Every row gives one point. The points of each table are mixes of a few directions, plus a little noise. How many directions does each table use, and how many do they share? Where both have some left over, give the other angles between the two spaces (their principal angles), to ten degrees, smallest first.

First (4 x 2):
[[  2  28]
 [  3  52]
 [ -3 -49]
 [ -2 -30]]
Second, 6 rows:
[[ -2 -30]
 [  2  21]
 [ -4 -56]
 [  3  36]
 [  4  60]
 [ -2 -29]]
Directions: first 1, second 1, shared 1

First:
[[ 56 -24  -8]
 [-43  19   6]
 [-34  15   4]
 [ -3   1   1]
 [  8  -3  -1]
 [ 19  -8  -3]]
Second, 6 rows:
[[  0   0   0]
 [ 13   3  -6]
 [-60 -17  25]
 [-19  -5   7]
 [ 30   8 -12]
 [ 37  10 -15]]
Directions: first 1, second 1, shared 0; angles 40

First:
[[ 30 -22  10  20]
 [ 46 -34  16  31]
 [-14  10  -5  -9]
 [  8  -6   3   5]
 [ -2   2  -1  -1]
 [-26  19  -8 -17]
 [-44  32 -15 -29]]
Second (5 x 4):
[[ 22  -7   6 -14]
 [ 33 -10  10 -21]
 [-60  19 -17  38]
 [ 14  -5   4  -9]
 [ -9   3  -3   6]]
Directions: first 1, second 1, shared 0; angles 60

First, 7 rows:
[[-36 -20 -11 -22  24  18]
 [ 15  34  34 -10  -6   0]
 [ 37  30  60   6   3  -5]
 [  3  -9 -28  29 -13  -1]
 [ -4 -33  -8  16  20   1]
 [-25 -41 -42 -28   7 -16]
 [ 10  40  -7  11 -35   3]]
Second:
[[ 38  -8  10  19  23 -28]
 [-20 -22 -40  16 -14   7]
 [-16  22  19 -23 -12  17]
 [-31  27   4 -11 -50  33]
 [ 18  26  36 -37  30 -13]
 [  5 -52 -10  33  27  -6]
 [  7   4 -19   2  -3 -11]]
Directions: first 4, second 4, shared 3; angles 50

First (9 x 8):
[[ 14  -4  -1  11   1  31 -14  -9]
 [ 24   4 -12 -12  -4  -3  19  28]
 [ 15 -14  29  -7 -11  -1  -9   1]
 [-60   5  -3  -5  13 -47   5   6]
 [  1   6  -9  10  -4   7   0 -42]
 [ 17  -7 -21   6   1  25  -9 -30]
 [ -7  -7 -16  -6  10  -2  -2  23]
 [ -2   7  23   2  -7  -6   4   6]
 [ -2  10  12   1  -2  -5   8  19]]
Second, 7 rows:
[[ -2 -11  14   1   7   7  -4 -10]
 [ 13 -25 -39 -28  12 -17  13  11]
 [-12  16  42  25  -7  19 -14 -15]
 [ -6 -18  37   9  12  19 -10 -23]
 [ -2  16  -4   5 -10  -3   0   7]
 [  6   9 -31 -10  -7 -16   9  17]
 [  3  12 -19  -3  -8 -10   5  13]]
Directions: first 5, second 2, shared 1; angles 40

First, 10 rows:
[[ -2 -11 -45   8  -1   9 -20  26]
 [ 21   2   2  24   3   6 -31   0]
 [-23  14  -1  16 -10 -41 -10  -1]
 [  0 -21   3 -15   4  32  12  13]
 [ 14   4  38   5  12   8  -3 -15]
 [ -7  12 -13  -9  23 -12  10  -5]
 [  9  12  -6 -54  21  10  60 -29]
 [  0 -32  32  -2 -11  39   1  17]
 [ -6  28 -16   6   1 -41  -1 -17]
 [ -7  -9   7  21 -43 -11 -19   9]]
Second:
[[ -2 -27  11 -11  18  -7  14 -12]
 [  1  25 -23  20 -22  26 -11  11]
 [  4  -2  18 -12  19 -31  13   0]
 [ -2   7   1  -3 -25  15 -32   0]
 [ -6  16 -32  23 -40  57 -31   4]
 [  4  -7  27 -19  21 -41  11  -2]
 [  2 -10   1   2  29 -18  36  -1]]
Directions: first 5, second 3, shared 0; angles 40, 50, 60

First:
[[  0 -15   5 -29  -4  -9  21   7  40]
 [  3  -4  10  16 -10  26  44  27 -17]
 [  7  36  -3  13  34 -23 -31 -39  -2]
 [-32 -15 -19   8   0 -22 -15  12  -3]
 [ 41   1  16 -33 -20  28 -33 -26  -4]
 [  4  -6 -10  11 -29  30   8 -11  10]
 [-24   2   2  15  28 -29   9  33 -26]]
Second:
[[ 14 -22  -5  13  25   8  30  31 -44]
 [ 14 -22  -4  13  24   7  30  31 -43]
 [ -4   5   2  -5  -6  -1  -9  -7  11]
 [  7 -12  -3   7  14   4  18  17 -26]
 [  1  -2   0   2   1   0   3   3  -3]
 [-14  25   4 -14 -24  -8 -30 -33  46]
 [-19  29   4 -17 -34 -10 -39 -40  60]]
Directions: first 5, second 1, shared 0; angles 30

First, 11 rows:
[[-26 -18 -23 -14  39   4  13   6  -3  20 -14]
 [ -7 -13  11  17 -24  11   1  -3  15 -26  28]
 [ -5 -14   4  10 -15  11  -2  -6   6 -16  16]
 [ 20   8   4 -16   0 -21   4   1 -17  25 -14]
 [ -5  24   1  -1  15 -12   8  16  12   2  -4]
 [ 38  24   9  -7 -16 -12 -19 -10 -22  12 -20]
 [ 12  -8 -13   3  -3  28 -33 -25 -21  -4 -21]
 [-27  14   1   6  20  -8  23  25  31  -8  14]
 [ 16 -16  12   2 -29  -1  -5 -13 -11  -3  12]
 [ 10 -15   7   4 -24   5  -7 -13  -8  -7  10]
 [-24  15 -12  -4  36  -6  16  21  18   6  -7]]
Second, 8 rows:
[[  4 -16  18  19  26 -29   4 -17 -10 -30 -17]
 [ -1   5  -1  -2  -3   1   1   4   3   4   3]
 [ -1  15  13   5   5 -23  15  12  12  -6   6]
 [ -2   8 -15 -14 -19  25  -5   9   5  22  10]
 [  2 -29 -35 -16 -20  60 -35 -24 -25  22  -9]
 [ -4  25  -2 -10 -15   1  11  25  20  17  19]
 [  2  -9  10  11  15 -16   2 -10  -6 -17  -9]
 [  0   1  12   8  11 -19   8   0   2 -13  -3]]
Directions: first 4, second 2, shared 1; angles 90

First (10 x 12):
[[  3  16  21   3   9 -19  13   2  -7   3  13 -12]
 [ 15  11   1  -3  -5 -25  -8 -11  21  -6  -2  -3]
 [  9 -16  12   4  -4  15 -18   5   9 -21  29  34]
 [-12  20   6  28   5  25  -3  14  -8   9  10   6]
 [ 15 -25  13 -19  22 -15  22 -27  -4  11   9  -9]
 [-20 -27 -35 -20 -19   5   6   6  -8   0 -27 -15]
 [  7  -9   8 -16  19   7   8  -2 -22   5 -15   3]
 [ -3  -8  -1 -15  -5   2  -3  14 -14 -11 -10   4]
 [-14  25 -19  27  -5  12  -3  -2  10  18 -13 -12]
 [  2  12  -5  13 -15  -7 -14   2  21  -9   7   4]]
Second:
[[ 17  60   9   1 -35  21  18 -21  32  -5 -17  47]
 [  4  13   2   0  -8   5   4  -5   7  -1  -4  11]
 [-14 -49  -7   0  29 -17 -15  17 -26   4  14 -38]
 [ -4 -13  -2   0   8  -5  -4   5  -7   1   4 -10]
 [ -5 -16  -2   0   9  -5  -5   6  -8   1   4 -12]
 [-10 -34  -5   0  20 -12 -11  12 -19   3   9 -27]
 [ -2  -8  -1   0   5  -3  -3   3  -5   1   2  -7]
 [  6  20   3   0 -12   7   6  -7  11  -1  -6  15]
 [  4  14   2   0  -8   5   4  -5   8  -1  -4  11]
 [  4  14   2   0  -8   5   4  -5   7  -1  -4  11]]
Directions: first 6, second 1, shared 0; angles 50

First, 8 rows:
[[-12  -9  -6  14   1  15  -9  22 -13  25   4  -5 -12 -15]
 [-31  13  12 -17 -19  25  24  23  -2  17 -15 -12 -25  14]
 [ 33  36 -13 -12  23 -11  18 -30  44  19  -2  -2  22  44]
 [ 18 -21  -4  -6  19   3 -17   8   0 -24  -4   4  16  -4]
 [-29 -13  13 -14 -22 -12  -1  23 -16  13  14 -13 -30 -30]
 [ 42  22 -11   2 -18  18  51 -10  16  31   4  -9   5  44]
 [-30 -25  17  -2 -10 -20 -27   3 -26 -42   2   9  -9 -41]
 [ 10  -2  -7  34  25 -17 -38 -38  -3 -38  -2  28  32 -11]]
Second (9 x 14):
[[-30   7  43 -26 -40  43  35   9  33 -13 -34 -10   2  33]
 [ 13  25  60 -17 -34 -30  19 -14  28 -22  37 -11  -7 -15]
 [ -2  -4  -4   3  21 -17 -27  17  -4  21  22  -6 -12 -29]
 [-28 -43 -34   6  19   5 -37  21 -18  19 -18   1   3 -23]
 [ 38  34 -20  17  24   3  17 -14 -11   5   6   8  -2  31]
 [  2   6  13  -3   6 -17 -11   7   4   9  23  -8 -10 -21]
 [ -1 -11  10  -4 -35   4  23 -25   5 -34 -20   8  17  17]
 [ 10   0 -22   9   5  12  11 -13 -11  -6 -18  11   9  23]
 [  1 -16 -45  16  38  -6 -31  10 -27  22   2   6  -2 -13]]
Directions: first 6, second 4, shared 2; angles 40, 50

First, 8 rows:
[[-17 -16 -14  -4   7  -1  12  13   0  20   2   2 -12   1]
 [ 55  50  44  13 -22   1 -37 -39  -2 -60  -6  -7  38  -5]
 [ -1  -2  -2  -1   1  -1   1   2   0   2   0   0  -2   1]
 [-16 -15 -12  -3   6   0  12  12   1  17   1   3 -11   2]
 [ -6  -6  -5  -1   4  -1   4   5   0   7   0   1  -4   0]
 [ -2  -1  -2   0  -1   0   1   0   1   1   0   0  -1   0]
 [-17 -16 -14  -4   6  -1  12  11   2  18   2   2 -12   2]
 [  5   5   4   0  -2   0  -3  -3  -1  -6  -1  -1   4   0]]
Second, 10 rows:
[[ 11  -2  -2  -4 -14   0  -9  -8  -6  14   7   5  -9   6]
 [ -4  31   3  16  29  12  27   2  13   5  -5   9   9   0]
 [ 10 -10   6   7  -6   8  -1   1   3  10   2   6   3 -15]
 [ 10   5  -2 -11  -7   6 -13  -1   2  18   5  14  -2   4]
 [  8 -12   8   5  -3  10  -1   6   7   9   1   6   9 -21]
 [ -5 -36   9  12  -1   3  -1   7  -7 -26  -9  -7   0 -24]
 [  5  -3  -2  -2  -3   4  -8  -9 -15  -2   0  10 -20  13]
 [ -3  -5   5  21   1  -5  21  -1   4  -2   1 -18  10 -12]
 [  4  19   1   9   5   2  15  -3   9  16   4  -1   8   2]
 [-36  13 -23 -54   0 -39 -30   5  -9 -40  -6 -24  -6  49]]
Directions: first 1, second 5, shared 0; angles 90
